Every row gives one point. The points of each table are mixes of a few directions, plus a little noise. How many directions does each table use, and how many do they share? Where both have some left over, give the other angles between the two spaces (their principal angles), to ten degrees, smallest first.
(in the rows, 128 means zero)

First, 4 rows:
[[131 119]
 [141  81]
 [135 104]
 [105 209]]
Second (4 x 2):
[[125 140]
 [143  76]
 [108 201]
 [137  91]]
Directions: first 1, second 1, shared 1

First (6 x 3):
[[ 85  98  73]
 [158 149 167]
 [174 160 185]
 [130 129 132]
 [ 79  95  65]
 [141 138 146]]
Second (4 x 3):
[[125 124 128]
 [170 184 140]
 [ 69  53 113]
 [146 152 133]]
Directions: first 1, second 1, shared 0; angles 40

First (6 x 3):
[[ 37  52 101]
 [126 127 127]
 [124 124 127]
 [187 176 145]
 [164 156 138]
 [131 130 130]]
Second:
[[130 161 106]
 [137 103 157]
 [116  80 155]
 [195 204 135]
 [ 84  80 127]
 [ 99 139  94]]
Directions: first 1, second 2, shared 1

First:
[[138  91 126 123]
 [114 220 136 153]
 [115  91 119 100]
 [137 203 139 165]
 [104 180 127 126]
 [148  72 126 124]
 [140  41 120 106]]
Second:
[[127 163 171 123]
 [132  49  32 140]
 [125 178 190 120]
 [128 119 117 130]
 [129  97  90 133]
 [126 162 169 122]]
Directions: first 2, second 1, shared 0; angles 50

First (7 x 6):
[[134 114 138 140 143 101]
 [101 186  87  80  66 238]
 [142  98 149 153 160  72]
 [142  97 149 154 160  69]
 [117 150 112 109 103 171]
 [116 153 110 106 101 176]
 [142  98 149 154 161  70]]
Second (9 x 6):
[[126 130 113 136 122 119]
 [110 171 117  79  88 228]
 [136 109 131 151 145  83]
 [141 105 169 131 161 105]
 [118 154 139  87 108 203]
 [108 170  95  95  82 205]
 [134 110 110 164 138  66]
 [133 110  93 174 132  51]
 [147  94 187 134 175  92]]
Directions: first 1, second 2, shared 1

First:
[[ 91 170 129 140 140  85 122  88]
 [184 143 173  67 155 117 112 161]
 [117 106 127 124 122  50 131 213]
 [ 92 185 120 164 171 140 134  49]
 [123 129 130 116  86 125 113  95]
 [179 107 152  79 105 167 110 145]
 [122  87 101 146 100 228 115 132]
 [118  96  96 187 143 110 186 142]]
Second (10 x 8):
[[ 70  82 147 154 103  45 165 217]
 [144 146  96 122 127 104 109 106]
 [178 164  96 100 131 129  95  69]
 [141 140 111 122 128 118 115 111]
 [162 163  62 111 119  63  88  88]
 [ 90 120 139 164 159 208 141 139]
 [125 114 184 127 141 213 150 129]
 [105 114 151 145 138 167 144 146]
 [ 71 117 107 177 148 140 136 162]
 [194 121 187  59  86  92 139 115]]
Directions: first 5, second 3, shared 2; angles 60

First, 8 rows:
[[129  98 117 107 149 115 102 124 144]
 [ 77 103 139 117 180 214 161  72 136]
 [148 143  80  61  96 126 127 181  85]
 [173  72 162 212 109  48 100 104 150]
 [107 130 132 124 152 143 124 116 147]
 [142 189 141 155  96  89 122 163 133]
 [ 84 209 120  82 158 153 118 157 159]
 [164  80 135 164  87 136 168 108  75]]
Second:
[[117 142 113 119 126 120 150 131 118]
 [116 141 137 112 117  87 169 118  85]
 [150  71 228 141  95  49 123  79  60]
 [133 147 170 148 136 155  60 147 175]
 [138  74  78 126 131 138 163 110 114]
 [116 140  54 114 144 163 160 143 144]
 [122 182 116 138 151 188  73 169 203]]
Directions: first 4, second 3, shared 1; angles 50, 60

First (11 x 11):
[[151 128 113 118 149 151 104 117 180 113 172]
 [132 118 138 133 158 141 102 124 163 147 159]
 [ 80 114 156 119 121 116 181 131  40 101  88]
 [133 128 119 117 134 139 130 122 136 104 144]
 [128 127  41 152 110 129  96 134 221 134 160]
 [ 54  99 166 139 128 106 174 138  37 137  81]
 [107 124 183 104 134 124 176 124  34  97  94]
 [158 134 101 130 135 142  96 123 192 132 164]
 [ 93 131 171 130  93  92 182 142  15 137  47]
 [176 136 145 139 154 139  69 125 196 183 162]
 [195 166  76 126  94 130  99 129 191 124 139]]
Second:
[[143 163 132 152 210 146  91  74  53 117 159]
 [ 98 115 147  95  92 164  83 150  85 161 144]
 [121 131 114 196 179  95 153  89 203 107 140]
 [ 84 150 136 211 125  98 104  86 129 138 141]
 [ 54 133 149 156  77 151 103 128 142 174 122]
 [122 150 125 145  65 103 176 140 160 131  64]
 [164  95 126  71 158 141  96 147  85 115 174]
 [161 147 114 108 163 148 192 127 172 110  81]
 [146  90 119  81  54 101 162 188 171 123 103]
 [120 123 136  75 158 203 126 140 131 149 126]
 [197 111 112 117 127  58 121 137  78  81 153]]
Directions: first 4, second 5, shared 1; angles 40, 60, 90

First (8 x 12):
[[154 126 132 125 127 127 108 120 121 128 103 122]
 [116 153 119 157 122 147 145 159 128 125 107 143]
 [ 88 154 104 189 108 146 153 159 124 139 115 116]
 [112 145 120 103 164  89 168  81 107 115 186 239]
 [106 108 135 122 117 139 131 150 151 134 150  79]
 [125 110 141 125 112 152 117 165 153 132 118  65]
 [132 101 126 121 123 102 104  83 119 143 145  88]
 [193 126 149  80 152 119  99 106 120 108  99 172]]
Second, 9 rows:
[[104 147 109 168 121 123 147 125 112 135 130 144]
 [106 114 138 138 123 105 152 123 121 131 176 136]
 [161  97 163 105 118 136 106 154 145 122 118  84]
 [112 134 121 110 141 128 142 123 135 124 148 154]
 [118 138 103 123 145 103 129  72 109 134 146 165]
 [122 144 119 116 136 150 132 145 142 122 114 139]
 [134 114 133  78 150 119 123 103 138 121 155 146]
 [120 121 137  89 144 134 138 133 148 118 156 144]
 [174 142 128 225  73 156  83 174 103 144   7  39]]
Directions: first 4, second 4, shared 3; angles 50

First (11 x 14):
[[132 153 119  85 150  96 119  93 101 107 132 146 184 113]
 [141 149 146 115 149 124 151 116 110 105 174 142 133 111]
 [ 45 142 160 154  60 147 170 109  74 109 207 122 171 187]
 [138 113 105 163  79 140 203 189 103  98 154 131 140 108]
 [157  94 120 169 142 209 165 167 136  99  92 143  42  52]
 [177 126 100 116 140  94 150 170 147 139 141 121 146 135]
 [123 126 113 112 151 136 115 114 127 128 106 135 140 125]
 [108 140 112 109 102  95  75  94 116 118  56 140 165  99]
 [ 75 116 206 149 189 231  86  55 145 143 146 126  22 145]
 [131 113 113 119 150 112  77 133 181 189  91 101 121 179]
 [175 137 116 123  95  31  91 166 170 168 112 102 146 151]]
Second (9 x 14):
[[117 114 129  71 126  61 181 143 150 130  57  72  69 203]
 [122  26 168  41 118  67 177 121 150 158  93 151  97 134]
 [137 188 107 203 134 195  74 123 105 112 184 147 176  84]
 [131 155 118 156 131 151 110 128 120 120 144 129 142 118]
 [122  79 146  71 123  78 168 130 145 142  88 118  94 157]
 [134 154 120 170 131 169  95 123 114 121 166 148 160  94]
 [120  98 137  75 125  74 171 136 146 136  77  97  85 176]
 [132 167 114 169 132 161 102 128 116 117 152 129 149 113]
 [138 172 114 197 133 196  74 120 105 116 190 160 180  73]]
Directions: first 6, second 2, shared 0; angles 60, 80

First, 8 rows:
[[100  97  71 184 155  61 126 151 153  75 141 194 219 148]
 [ 89  85 102 207 130 131 118 138  77 123 138 101 167 160]
 [134 122 150  59 147 157 172 109  82 152  78 116  43 130]
 [106 168 171 101  80 159 119  94 113 137 123  79 123  81]
 [182 151 128 139 138 107  95 145 215 120 159 175 162 129]
 [163 167 201 105 114 177  91  89 133 144  99  86 127 101]
 [110 117 132 143 141  95 175 172  94 162 103  99 110 125]
 [133 114  70  93 119 143 134 122 156 119 180 179  71 154]]
Second, 8 rows:
[[103 138 124 165 117  76 147 181 134 148 140 111 155 104]
 [118 103 120 173 123 128 155 188  84 190 145  72  79 147]
 [ 62 180 172 167  70 104 109 117 115 115 122  67 228  56]
 [161 106 134  87 142 202 105  65 108 112 111 135  81 163]
 [166 116 117  77 158 156 115  82 153  96 117 186 102 155]
 [135 140  97 126 152  43 150 173 199 109 141 202 167 114]
 [171  94 115  89 157 183 123  95 118 127 120 154  59 178]
 [103 143 149 142 105 131 118 119 113 126 124  96 156 106]]
Directions: first 6, second 3, shared 3

First:
[[ 66 136 152  90 140 109  98 187  84 130 130  84 130  82 141 103 108 196]
 [125 161 139 158 126 138  94 107  75 133  90 113 117 105 126 154 137 122]
 [128 119 124 119 129 125 137 134 144 127 138 131 132 135 128 120 125 130]
 [227 128  94 202 110 163 162  26 177 128 110 193 123 193 106 178 164  18]
 [ 74 119 144  80 139 107 118 190 114 127 147  96 134  98 140  93 106 190]
 [ 99 128 139 107 134 117 117 159 111 128 132 109 130 108 135 114 118 160]
 [183 113 105 154 118 143 161  82 176 125 134 169 129 171 118 143 144  72]
 [123 117 127 115 129 123 137 141 142 127 141 129 131 133 130 118 123 136]]
Second, 8 rows:
[[124 133 157 189 109  96 166  89 106 158 113 117 146 159 124 124 127 159]
 [ 93 131  86  44 180 130 138 182 195 148 157 148  86  56  62 113 125  90]
 [175 147 130 102  84 156  83 126 122  26 115 141 136 151 249 150 127 116]
 [109 102 142 186 145 118 143 111  94 202 128 105 142 142  53 119 133 152]
 [150 124 126 118 116 152  94 131 116  91 127 129 135 138 167 140 130 121]
 [116 145 130 121 126 104 159 125 153 133 126 136 119 116 128 121 123 128]
 [111 131 106  80 153 132 129 158 162 132 142 139 107  90 101 122 127 107]
 [145 112 150 184 109 137 110 100  78 135 117 108 154 169 139 137 133 151]]
Directions: first 2, second 3, shared 0; angles 60, 80

First, 9 rows:
[[136 103 167 143 114 123  98 154 117 147 163 128 126 128 127 110  96 110
  116 115]
 [121 118 161 147 140 144  89 119 132 158 189 156 113 128  80 108  91  98
  171 125]
 [120 166  61 101 143 129 185  96 142  90  56 116 137 129 149 161 187 165
  128 147]
 [142 109 144 128 102 109 128 164 112 123 117 105 138 127 166 124 123 133
   79 116]
 [117 124 154 146 146 149  91 110 137 158 188 161 111 128  72 110  95  99
  183 128]
 [107 173  70 111 167 152 162  68 156 111  99 148 122 129  95 152 168 144
  185 152]
 [132 123 131 127 121 122 130 138 123 126 122 121 131 128 140 128 128 131
  113 125]
 [140 115 135 125 107 111 134 156 115 119 110 106 138 127 165 128 130 136
   84 120]
 [137 121 129 124 113 115 136 148 118 119 109 110 136 127 158 131 134 137
   93 123]]
Second:
[[134 123 127 124 117 119 137 140 122 119 111 113 135 129 151 131 133 135
  102 124]
 [116 135 132 134 149 147 113 102 140 144 161 153 117 128  85 122 115 113
  176 134]
 [113 138 133 139 155 151 108  94 144 149 170 162 112 129  72 120 112 109
  189 136]
 [136 123 125 123 114 115 139 145 120 117 107 110 136 127 158 132 135 139
   95 123]
 [157 108 119 109  76  82 168 192  97  89  48  62 160 128 235 143 158 166
    7 114]
 [115 137 133 136 151 149 109 100 142 145 164 158 114 128  81 121 114 111
  181 135]
 [128 128 128 127 127 127 127 128 129 127 127 127 127 128 129 128 128 128
  127 130]
 [125 131 128 132 135 135 122 118 133 134 140 136 123 128 113 126 124 123
  146 130]]
Directions: first 2, second 1, shared 1

First:
[[141 102 178 144  80  27 126 147 212 202 123 208  98 102 135 142  96 154
   63 206 128  39 203   7]
 [124 134 116 124 140 152 129 123 108 110 129 109 135 135 125 124 135 121
  145 108 129 150 109 157]
 [137 112 160 136  98  65 125 140 182 175 126 179 108 113 132 136 106 144
   87 177 129  72 176  52]
 [119 143  98 119 159 187 130 116  77  84 130  81 146 142 125 121 146 113
  168  82 128 182  85 200]
 [121 138 109 121 145 167 128 122  96 100 130  96 141 139 124 123 141 117
  153  99 128 165  97 174]
 [115 150  83 115 171 218 132 112  54  63 132  56 155 152 124 117 155 104
  186  61 127 209  61 236]
 [126 133 119 127 137 144 130 125 114 114 130 115 134 133 126 126 134 123
  140 115 127 142 116 149]
 [136 113 156 134 101  72 125 138 173 168 124 170 112 115 132 134 108 141
   92 171 127  79 168  63]
 [133 119 147 133 110  92 127 134 158 154 126 156 117 119 129 132 117 136
  104 156 128  96 155  85]
 [125 134 115 126 138 152 129 123 107 110 129 108 136 135 126 125 136 120
  144 110 127 149 110 156]]
Second (11 x 24):
[[ 95 134 132 109  67 111 212  84  91 102 154 155 191 133 132 119 188 125
  155 121 139 174 108 184]
 [120  97 108 135 167 147  98 159 158 129 106  93  96 104 105 109 121 160
  139 104 108 130 140 127]
 [110 114 141 112  96 107 150 129 128 152 126 165 180 125 139 136 171 149
  160 139 150 119 144  98]
 [125 180 201 125 120 125 203 108 122 140 123 105 146 125 135 140 144 106
  144 152 184 123 112 117]
 [165 123  66 151 174 160  40 138 128  92 137 102  47 141 117 120  52 106
   69 106  61 135 115 170]
 [ 98  78 110 120 152 143 114 162 154 139 100 106 135  98 107 110 161 178
  174  98 125 137 148 120]
 [150 164 127 123  40  71 149  71  74 120 185 232 172 183 173 155 116  73
   76 177 123 117 118 135]
 [124 100 110 124 200 178  65 182 148 146  86  78 120 109 116 128 132 163
  178  93 137 121 138  97]
 [109 152 150 119 114 140 186 102  99 112 134 109 160 131 129 125 162 117
  159 120 154 161 101 166]
 [148 153 148 129 118 110 118 122 121 147 135 159 136 148 149 153 109 106
  109 158 144  97 133  89]
 [160 117 120 161 161 116  73 148 183 131 121 108  26 111 108 115  47 127
   52 141  80  94 149 111]]
Directions: first 1, second 5, shared 1

First:
[[ 79 163  88  92 173 101  93 138 128 126 204 179 187 127 131 101 112 178
  148 150 159  90  23 111 217 183 182 177 217 111  49 179]
 [ 95 151 103 105 157 111 106 134 129 127 178 162 167 127 130 112 118 160
  142 142 147 103  59 116 187 164 162 160 186 116  77 160]
 [ 88 157  96  99 164 107  99 137 129 126 189 170 176 128 130 107 115 169
  144 145 153  96  42 114 200 173 171 168 200 114  64 168]
 [112 139 115 116 143 120 117 131 127 127 152 145 147 128 129 120 124 144
  134 135 138 115  94 123 157 146 146 144 157 123 103 144]
 [127 128 128 126 128 127 128 128 128 128 130 129 128 128 128 128 127 129
  128 129 128 127 126 127 131 129 129 129 130 127 126 129]
 [181  90 169 165  80 155 164 117 127 131  47  73  65 128 125 156 144  75
  107 105  96 169 240 146  34  69  72  76  34 146 211  75]
 [117 136 119 120 138 122 121 130 128 127 145 140 141 129 129 122 124 139
  133 133 135 120 104 124 148 140 140 138 148 125 110 139]
 [175  94 166 161  84 153 162 118 128 130  54  78  71 128 125 154 143  79
  108 107  98 165 229 144  42  75  76  80  42 145 204  80]
 [163 103 156 153  95 147 152 120 128 129  74  91  85 128 126 146 138  92
  114 113 106 155 204 141  65  88  91  93  64 140 184  92]
 [143 118 140 138 115 136 137 125 127 128 106 113 111 128 127 135 132 113
  122 122 120 138 159 133 101 113 112 114 102 132 151 113]]
Second:
[[132 106 145  97 150 107  29 110 131 137  41 138 118 145 156 142 104  85
  140  89 137 109 167 114 115  77 174 106 135  73 156 174]
 [134 145 114 140 104  98  41 115 139 113 107 194 163 143 144 114 134 115
  125  86 171  82 184 129 113  81 204  98 142  11 157 159]
 [125 132 118 142  99 143 155 119 125 120 181 140 122 145 109 114 149 145
  119 151 138 141  99 162 147 174 147 134 137 128 143 114]
 [176 203  55 109 149 171 215 164 135 163 200  74 201  65  68 157 107 185
  172 123  68 126 122  32  58 170   8 102 155 207   7 135]
 [130 131 131  98 177 130 129 151 140 155 100  55  89 118 117 163  87 153
  155 123  69 131 105 111 104 108  95 161 135 172  84 148]
 [104  89 161 138 110 129 137 111 118 112 128 135  81 157 144 111 147 113
  105 156 146 155  95 186 177 152 160 148 114 139 178 104]
 [131 109 132 122 104 142 122  99 113 123 132 156 137 145 133 114 147  99
  119 137 156 149 127 137 150 169 147  97 132 128 163 124]
 [123 107 146 133 115 125 132 112 106 114 108 170 158 122 158 111 151  82
  111 133 166 139 154 118 145 132 116  91 109 135 159 107]
 [ 89 133 152 171 143 107 189 174 143 111 154  92  82 114 124 125 130 181
  111 153 100 123  94 166 143  91 101 212  97 160 106  84]]
Directions: first 1, second 5, shared 0; angles 60

First:
[[144 118 138  86 152 156 121 129 138 142 138 130 136 132 122 135 125 134
  124 121 137 167 138 106  93 129 153 111  92 124  91 138]
 [185 133 102 130  77 142  77 125 117 134 131 145 176 146 101 124 161  83
  121 143 149 126 114 108 119 138 147  91 118 163 119 120]
 [147 133 111 129 115 131 116 127 120 125 131 138 138 128 108 120 139 121
  120 138 141 126 112 112 132 125 128 117 135 145 119 118]
 [123 100 148 135 155  99 110 102 165 125 148  95 122  98 124 166 144 193
   98 113 111 144 131 148 132 117 103 159 109 129 126 141]
 [ 64 139 116 146 168  85 176 144 119 109  91 120  69 144 165 106  58 143
  150 129 113  71 108 157 191 117  76 177 186  88 160 105]
 [151 120 128 157  91 102  75 117 147 127 138 112 152 125 120 152 158 139
  115 131 119 114 133 161 138 144 115 142 111 151 144 132]
 [ 82 159 151  80 156 200 212 170  97 134 129 167  91 123 140  84  90 112
  169 128 145 165 170 101  72 147 184 103 120 104  98 142]
 [120 128 135 127 120 121 110 141 140 135 115 117 130 153 151 137 110 122
  146 122 114 118 150 164 128 151 129 145 109 116 137 138]
 [ 68 158 125 191 108 105 198 140  92 104 108 134  89 119 160  93 111 101
  158 140 107  70 124 154 173 124 104 146 200 107 196 116]
 [179  92 124 132 131 120  97  74 137 135 134 108 172 123 122 169 179 107
   90 118 118 153  96  95 129  85 126 102 125 128 133 129]
 [144 126 127  97 135 149 117 134 134 134 146 141 129 116  98 123 132 152
  116 131 151 153 129 105 102 134 140 117 105 149  87 130]]
Second (10 x 32):
[[113 104 126  76 202 131 144 127 135 145  82 114 116 184 181 141  59  97
  148 107 115 137 117 118 141 106 125 132 130  64 115 123]
 [115 108 124 106 192 127 171 104 120 128 106 119 111 136 152 134 104 112
  122 115 120 141  93  88 145  77 117 120 160  83 127 117]
 [ 73 138 160 104 190 180 249 125  96 119 144 148  78  78 135 101 119 138
  133 117 129 178 138  74  92  91 158 104 156  92 116 141]
 [129 129 117 148 113 107 113 126 127 125 113 121 134 145 139 130 125 114
  132 132 120 100 119 145 154 128 111 138 142 126 148 120]
 [154 148 115 161  63 136 110 131 107 124 136 147 159 127 109 112 168  89
  130 145 137 112 127 127 125 143 142 101 137 161 146 122]
 [147 119 158 117 118 162 127 115 137 139 163 128 149  98 113 147 175 138
  115 118 126 178 158 114  75 133 166 105  87 139 113 158]
 [116 145 112 125 116 126 124 158 119 133  94 137 124 175 155 109  83  88
  163 134 128  92 134 153 145 154 130 137 136 112 139 117]
 [139 126 126 174  94  99 103 110 136 115 150 118 138  96 103 139 170 159
  103 135 123 113 120 145 143 126 106 140 135 160 150 129]
 [179 125 103 118  96 114  46 133 150 130 146 133 153 130  77 131 146 163
  103 142 159 123 116 132 127 151 117 133  94 184  90 119]
 [116 138 139 152  96 100  91 147 154 122 147 119 118 111 115 134 131 185
  129 133 126 105 157 186 130 172 112 170 101 159 133 137]]
Directions: first 6, second 6, shared 6

First, 11 rows:
[[162 124  99 101 128 119 133 113 153 130 127 135 124 116 153 114 143 134
  118 134 146 124 151  98 105 171 131 120 143 139 157 137]
 [162 113  93  99 143 121 138 119 144 113 127 146 112 117 165 121 143 147
  100 139 123 121 159 105 104 169 131 128 134 134 152 149]
 [115 127 129 132 144 124 127 145 113 109 135 133 113 139 134 155 119 134
  115 135  80 121 145 140 130  88 130 146 101 111 137 140]
 [131 101 135 137 141 172 152 116 109 126  95 142 165  92 136  62 139 151
   92 119 204 139  55 153 141 210 127  95 183 180  56 112]
 [118 154 101 143 162 148 147 149 110 113 130 121 161 103 169 133 128 143
   73 134 131 103 133 138 120 102 157 120 128 171 196 126]
 [112 129 135 142 141 142 134 139 110 120 124 128 139 123 129 128 123 134
  112 127 126 125 111 148 137 114 132 127 127 137 119 124]
 [101 175 134 160 123 143 131 139 120 149 132  95 179 114 122 128 119 112
  130 120 166 117 105 137 136  88 148 110 137 166 176  98]
 [133 164  99 128 134 119 130 137 139 131 143 111 143 120 154 149 129 123
  116 135 124 106 165 107 109  94 150 127 118 145 220 129]
 [122 121 168 120  82  92  95 117 147 149 142 121  83 174  68 157 117  95
  211 122  91 152 143 118 141  99  97 152  99  58  81 129]
 [161  80 137 102 108 134 130  92 146 137 104 152 115 119 115  72 145 137
  144 121 182 156  92 119 130 236 102 110 173 129  34 127]
 [ 90 122 181 140 100  95  92 143 118 129 148 121  74 189  64 189 101  99
  200 126  36 146 148 146 155  37 100 173  65  38  80 137]]
Second, 10 rows:
[[119  86 147  90 131 136 114 102 165 131 148 118  91 138 120 134 138 120
  148 140  88 135 167 150 168 126 121 161 138 131  91 150]
 [124 112 136 113 130 130 122 118 143 130 137 124 113 132 125 131 131 125
  136 133 112 131 143 135 143 127 126 142 131 129 114 137]
 [116  75 153  80 133 137 109  96 175 132 154 116  81 142 118 136 140 119
  154 143  77 136 176 155 176 126 119 169 140 132  83 156]
 [131 139 122 138 127 126 132 135 117 127 123 130 139 126 131 127 125 128
  122 124 140 126 117 122 118 129 130 118 126 128 138 122]
 [121  94 145  97 131 134 116 107 159 131 144 120  98 136 122 133 136 122
  144 138  96 133 158 146 159 127 123 155 136 130  99 146]
 [123 103 140 106 130 133 120 112 151 129 141 122 106 135 123 131 133 124
  140 135 104 132 151 141 151 127 124 147 133 130 107 141]
 [135 159 114 155 126 122 139 146 100 126 112 134 155 121 133 124 121 134
  113 120 157 124 100 113 101 129 133 104 121 126 154 112]
 [154 249  69 236 117 108 171 201  20 119  69 155 236  97 151 110 100 150
   71  95 244 110  18  66  17 133 147  33 101 118 230  64]
 [119  86 148  91 132 135 114 103 164 132 149 119  91 138 120 134 138 120
  148 139  89 133 166 149 166 126 122 162 137 131  94 150]
 [139 177 105 171 123 120 144 158  85 124 105 139 172 115 138 121 117 137
  106 115 175 121  81 103  82 130 137  90 118 124 171 101]]
Directions: first 4, second 1, shared 0; angles 50

First:
[[128 122 119 103 139 126 131 115 125 111 134 129 126 108 130 129 118 127
  138 118 131  99 155 136 147 124 149 118 129 138 143 155]
 [126 130 151 163 120 131 115 143 131 142 122 140 131 160 126 121 137 133
  113 144 130 169 100 133 109 133 107 151 121 113  99  92]
 [118 103 168 139 148 123  94 123 125 105 137 173 130 157 132 108 113 137
  124 148 140 139 149 180 144 126 152 169 109 120  97 120]
 [110  92 224 199 144 124  56 148 131 117 131 210 136 222 128  90 118 149
  100 181 147 212 112 213 120 134 128 228  89  91  38  59]
 [125 124 143 143 130 127 115 132 128 128 128 140 129 145 128 122 127 132
  123 136 130 144 122 139 125 129 126 144 121 121 113 114]
 [152 183  11  60  95 136 220 116 127 161 117  16 119  23 124 179 152 102
  154  67 100  50 119   9 119 124 103   7 180 166 230 188]
 [124 103 109  62 158 119 132  92 118  83 146 138 122  82 135 126 100 125
  155 107 136  51 202 155 182 118 190 108 128 155 164 200]
 [137 159 108 152  99 136 151 149 135 167 112  91 129 129 124 143 152 121
  119 125 116 157  77  77  91 133  82 108 142 121 131  97]
 [131 138 118 130 119 131 139 134 129 139 124 113 128 123 126 134 135 125
  126 124 124 131 115 110 119 129 115 118 134 128 134 123]]
Second (9 x 32):
[[142 173 125 112 134 147 128 165 152 129  95 102 113 129 152 109 125  92
   53 169 118 192 107  90 113 134 120 102 161  87 150 128]
 [133 129 105 115  99 161 216 127 110 166 127 111 143  90 117 160 146 127
  164  88  86 138 103  82 106 149  63 104 121 115 144 110]
 [117  92 186 170 126 154 118 141 111 161 136 160 143 173 114 127 119 153
  133 145 140 211 113 145  95 134  81 193  80  92  55  38]
 [119 113 122 133 117  93 158  94 124  69 143 197 143 119 125 129 158 133
  191  76  83  17 132 209 185 150 165 136 135 169 155 212]
 [124 132 195 167 149 126  65 159 151 107 111 182 122 199 147  81 120 119
   63 192 134 210 108 182 125 135 140 185 126  84  81  96]
 [133 141 103  75 147 132 129 120 132 113 125  98 115  88 140 125 107 110
  107 133 137 112 166 104 146 117 159  91 145 130 167 164]
 [130 143  88 187  91  78  90 120 131 152 138  83 130 140 106 153 161 155
  163 103 154  64  92 103 109 108 129 114 140 195 124 124]
 [133 152 107 131 130  99  85 131 147 114 123 104 115 131 134 121 133 122
  107 140 148 100 126 120 133 113 163 108 154 151 147 155]
 [119  78 119  60 155 160 160  96  91 138 160 113 131  76 117 149  83 143
  172 102 150 110 209 112 144 115 134 124  87 129 130 126]]
Directions: first 2, second 5, shared 2
